Each row of a before or after table is a point. The points were changed in one or more steps. Then noise was added and the rows were shuffled. The steps act on columns, c1 being the first. Name the steps. A step turns or swaps two columns, mirrors them in a line or flattens them onto one, adds a multiple of one to another, or multiplies or shifts one. Angles are multiples of 10 degrees, from the lower column toward the higher: turns from -170 to 170, lines from 10 to 170 but not 90. Use the fewest steps. Two steps may share a column if one is a turn and the other turns, adds or multiplies; they go together, in the order done. Otherwise the lowest column goes first.
In the rows, 128 means zero.

Before (13 x 2):
[[ 60  69]
 [123 102]
 [161 111]
 [ 97  65]
 [ 69  72]
 [174 119]
 [156 109]
 [102  58]
 [112  82]
 [172 178]
 [162  83]
 [ 91  69]
 [ 96 111]]
After (13 x 2):
[[ 59 105]
 [ 67  90]
 [ 71  70]
 [ 67 100]
 [178 173]
 [110  95]
 [ 68  61]
 [107 153]
 [110 159]
 [117 176]
 [104 121]
 [ 85 161]
 [ 83 112]]
Steps: swap c1 and c2

Before (11 x 8):
[[158 185  41 137 240 168 119 140]
 [205  75  91 190 166 131 123  94]
 [123  88 123  97 150 105  29 145]
 [ 78 206 106 165 178 113 112  91]
 [108 115 109  96 197  87 146  86]
 [161 112  39 196 191 153 133 115]
 [147 106 114 132  90 145 123 131]
 [ 54 102 161 195 153  97 140 114]
 [ 96 145  65 143  98 105  86 154]
 [ 48 138 116  83 208 142 129  58]
 [ 49 152 152  76 120 114 166 126]]
After (11 x 8):
[[ 76 205 106 140 178 167 112  91]
 [123  91 122 159 150 108  28 144]
 [ 53 104 164 147 150 199 140 110]
 [109 117 110 174 194 105 147  90]
 [ 47 140 119 121 209  85 131  58]
 [162 113  36  96 185 189 136 117]
 [206  73  91 115 164 189 126  96]
 [ 43 147 156 148 123  76 162 129]
 [141 108 114 112  90 126 125 128]
 [ 99 141  67 148  93 146  89 153]
 [159 184  43  85 239 132 122 146]]
Steps: turn c4 and c6 by 100 degrees

Before (11 x 12):
[[141 108 158 127 193 164  89 121 136 137 104  98]
 [156 181 113  59 101  98 160 158 163 146 147 115]
 [ 82 172 106 106 148 149  92 120 201  42 154 153]
 [139 145 140 160 139 180 141  75 114 103  87  84]
 [170 126  72 139 222 150  59  76  91 140 110 104]
 [168 137 103  72 125 130 249 150 189 130 139 177]
 [ 72 185 141 171 128 181  54  86 121 114  92 193]
 [159  97 158  94 129 132 133  95 105 115 141 110]
 [ 83 118  75 117 202 139 126 106  97 106 110  81]
 [ 90 107 126 152 186 201 113 108 140  94 205  79]
 [100 150 114 168 152 128  86 152 139  63 152 128]]
After (11 x 12):
[[156  94 158  92 132 131 134  97 106 135 141 107]
 [101 147 109 167 150 128  81 154 137  86 150  56]
 [ 82 171 105 106 149 149  91 118 204  57 155  60]
 [ 76 184 146 171 127 179  54  87 121  67  90 120]
 [ 86 119  73 115 203 145 129 110  98 147 111  80]
 [156 184 113  60 100  99 160 155 162 150 150 150]
 [141 107 156 127 193 168  89 122 137 155 106  93]
 [169 122  76 138 225 148  61  75  90 154 111  84]
 [ 93 106 122 152 185 203 114 108 139 144 205  62]
 [141 146 139 158 138 178 142  73 116 146  88  86]
 [170 137  98  74 126 129 249 150 185  92 135 223]]
Steps: turn c10 and c12 by 50 degrees; add 0.5 times c7 to c12

Before (12 x 20):
[[214 168 118  60 130  85  65 155 183 103 148 101 161 144 124 188 138  87
  142 191]
 [211 103 112 128 184 124 152 161  97 174 113 148 164 141 113 140 123 140
  166 110]
 [177 130  85 198 105 138 151 170 163  55 124  86 101  89 122 190  84  56
  195 148]
 [222 196  77 133 185 117 114  91 141  92 123  66 157 147 152  91 188 125
   85 110]
 [ 97 185 144 169 128 196 144 161  93  91 158 182 101  69 126 208  98 151
  143 136]
 [186 140 105 125 105 155 161 158 181 153 163 159 151 117  85 113 169  63
  143 231]
 [120 120  81 137 135 121  66  89  98 161 133 165 150  56 183 188 130  88
  107 214]
 [ 99  79  91 145  99 124 161 168  93  78  72 103  96  72 102  97 198 172
   92 128]
 [182  95  93  77 145  70 114  79 197 184 192  88 144  88  71 117 133  88
   84 136]
 [104 102 108 160  58 177 117 166 123 184 197 101  86  60 123 153  85 191
  146 127]
 [104 154 192 144 169 153 142 186 110  77 171 171 180 112 160 124 156 185
   85 213]
 [187 160 166 196  71 162 109 165  72 105 160 111 157  63 100 130 173 184
  192 152]]
After (12 x 20):
[[168 160 166 196  69 161 109 166  76  78 178  96 156  81 100 129 174 218
  191 152]
 [ 78  80  91 143  98 125 160 168  93 100  37  90  97  93 102  97 198 200
   92 131]
 [136 100 109 162  59 176 116 168 125 188 239  74  88  81 121 156  87 227
  146 128]
 [204  95  91  77 148  71 117  81 199 148 233 102 144 116  69 118 135  65
   85 136]
 [ 83 184 143 172 126 198 146 159  91 111 173 148 102  51 124 207  98 163
  143 137]
 [137 120  77 141 135 123  67  88 102 160 132  98 146  48 182 185 130  64
  110 213]
 [ 79 155 193 146 170 155 141 186 110  95 194 140 180  90 160 120 158 218
   86 213]
 [222 102 112 124 186 125 153 163  97 129 102 162 163 130 113 140 122 147
  167 110]
 [194 142 106 125 107 153 161 159 183 120 184 170 148 104  85 113 168  24
  144 229]
 [133 130  85 197 106 141 151 169 163  40 117  73 103 114 120 190  83  14
  196 148]
 [189 167 117  62 129  82  67 155 183  66 160 114 160 156 121 189 139  60
  141 196]
 [192 198  76 132 185 117 112  87 141  49 121  71 153 179 152  91 185 125
   83 112]]
Steps: turn c1 and c10 by -30 degrees; multiply c11 by 1.6; turn c12 and c14 by -30 degrees; add -0.5 times c15 to c12; multiply c18 by 1.6

Before (8 x 64):
[[165 139 193 169  72 152 112 124 189 115 174 113 117 186  68 200 199 136
  107 166 168 167 101 169  91  78  97 179  53 134  79 171 179  95 115 148
   87 146 166 125 121 106  88 134 179 154 124 104 128 189  83 103 150  67
  155  84 106 140 179  97 193  86  95 118]
 [159  88 123 149 141 237  87 111 149 155  62  74 160 153 146 200 157  90
  188 148  87 111  71 120 111 150 183 217 124 164  79 121 150 190  95 159
   83 147 168  66 205  96  78  94 187  68  87 197 168 180 209 175 232 153
  177 185  78 108 134  80 140 203 190 192]
 [187 100 171 107 193 123 165  56 113 160 119 124 184 106 119 197 168 133
  105  38 193 133 152 162 168 188 182 185  64 126 162 167 129 151 102 149
  166 167  93 191 121 161 175  66 153 129 129 224 174  88 186 107 175  44
  190  94 124  71 128 135 145 112 154 108]
 [188 149 149 160 146 213  71  48  98  89  64 114 173 164  84 208 179 161
  150 134  89 126 175 131 116 116 118 112 169  70 184 152 168  94 169  86
  132 107  66 111 185 199 155 182 163  74 221 234 144 142 153 153 131 103
   81  94 100  88 101 113 112 137 140 163]
 [116  89  98 132 132 137 158 129 141 113  85  61  87  97 115  88 166 154
  144 131 190 202 161  48 139 176  62 120 155 131 152  75  87 113 145 191
  201 187  98  61 126 152 137 174  92 159 132 172 121 144 110 132  99  96
   92  50 107  79  71 178 143 167  63 150]
 [190  99 139  83 106 198  97 155  94 204  89 108 156 193 173  85  83  95
  176  95 205 120 116 161  93  92  62  92  95  58 164  89  41 167 118  75
  165 103  82 152 150 105 125 117 112  89  99 106 103  74 137  79 159 109
   79 179 131  53  78  80  72 203 148 213]
 [124 106 185 154 188 127  99 101 153 127 117 135  60 149 122 193  83  97
  159 171 130 122 149  67 155 124  69 189  63 132 144 137  60 104 140 152
  102 172 137  71 190 106 125 118 131 104 125 159 118  78 106 172 122 157
  148  65  64 160  62 136 129  80 151 112]
 [194 210 108 115  77 129 109  40 162  96 115 150 176  67 108 110 129 165
   73 154  84 197 112  84 167 185 123 148 176  73 175 121  66 126 103  72
  162  90  94 111 108  73 127  94 176 146 181 135 111  95  80 151  98 112
  171 158 148  58 153 121 172 119 138 180]]
After (8 x 64):
[[122 107 187 155 183 129  99 158 152 125 117 138  59 150 119 193  77  93
  157 168 129 127 151  98 156 123  71 187  28 136 142 125  62 102 148 149
  123 174 141  69 184 104 126 186 134 104 128 160 122  78 106 174 121 155
  146 193  66 158  61 137 128  76 150 110]
 [186 100 170 106 196 123 165 209 114 159 120 123 185 102 124 197 167 133
  105  40 195 134 157  81 164 189 185 186  26 127 163  99 128 148 101 146
   95 179  97 192 120 161 174  78 151 131 128 225 171  88 182 109 178  46
  189 128 123  73 126 133 141 110 156 109]
 [165 141 190 169  75 149 113 137 189 115 173 112 115 185  75 201 193 139
  107 167 168 170  99 153  91  77  97 176  10 132  81  86 178  95 115 150
  135 146 165 127 122 104  88  95 177 154 129 103 125 186  80 104 149  69
  160 188 103 140 178  97 196  85  93 117]
 [162  88 124 150 138 233  88 144 148 156  63  75 161 156 144 195 161  92
  188 145  86 111  70  93 107 153 179 218 121 160  82 135 148 191  98 159
  202 119 168  67 207  75  77 124 190  73  86 195 172 179 208 171 233 150
  177 113  76 110 139  83 139 204 189 195]
 [193 206 107 113  75 129 112 212 163  99 114 149 175  72 107 113 127 161
   70 156  86 196 113  81 169 184 124 148 201  74 176 155  69 125 104  69
  109  92  98 110 106  81 128 156 174 148 180 134 115  96  83 151  96 113
  175  83 148  57 154 120 169 115 137 178]
 [117  88  99 131 131 138 160 116 144 110  82  59  89  98 115  90 167 157
  143 134 192 199 165 150 138 175  66 116 168 131 151 180  87 118 143 189
   53 217  94  60 125 136 136 219  90 155 132 171 119 145 108 133  97  95
   94 144 104  82  75 180 144 168  63 154]
 [191 151 149 159 148 215  71 207  95  92  63 119 173 163  84 210 174 162
  151 133  93 127 175 181 112 120 123 113 193  73 182 120 169  92 169  86
   94 118  68 109 184 194 157 145 164  73 215 234 146 143 155 155 131 100
   81 153  98  89 101 115 113 134 138 166]
 [187  98 133  83 110 195  99  96  91 199  91 109 156 191 170  86  85  95
  175  98 206 116 115 129  92  91  61  98  77  59 162 162  41 164 118  76
  122  97  82 148 146  99 122  93 113  89  98 106 102  73 132  76 162 111
   80  64 134  51  72  79  72 206 152 212]]
Steps: turn c8 and c32 by -170 degrees; add 0.3 times c12 to c42; turn c24 and c44 by -70 degrees; multiply c29 by 1.6; turn c37 and c56 by -140 degrees; turn c37 and c38 by -20 degrees
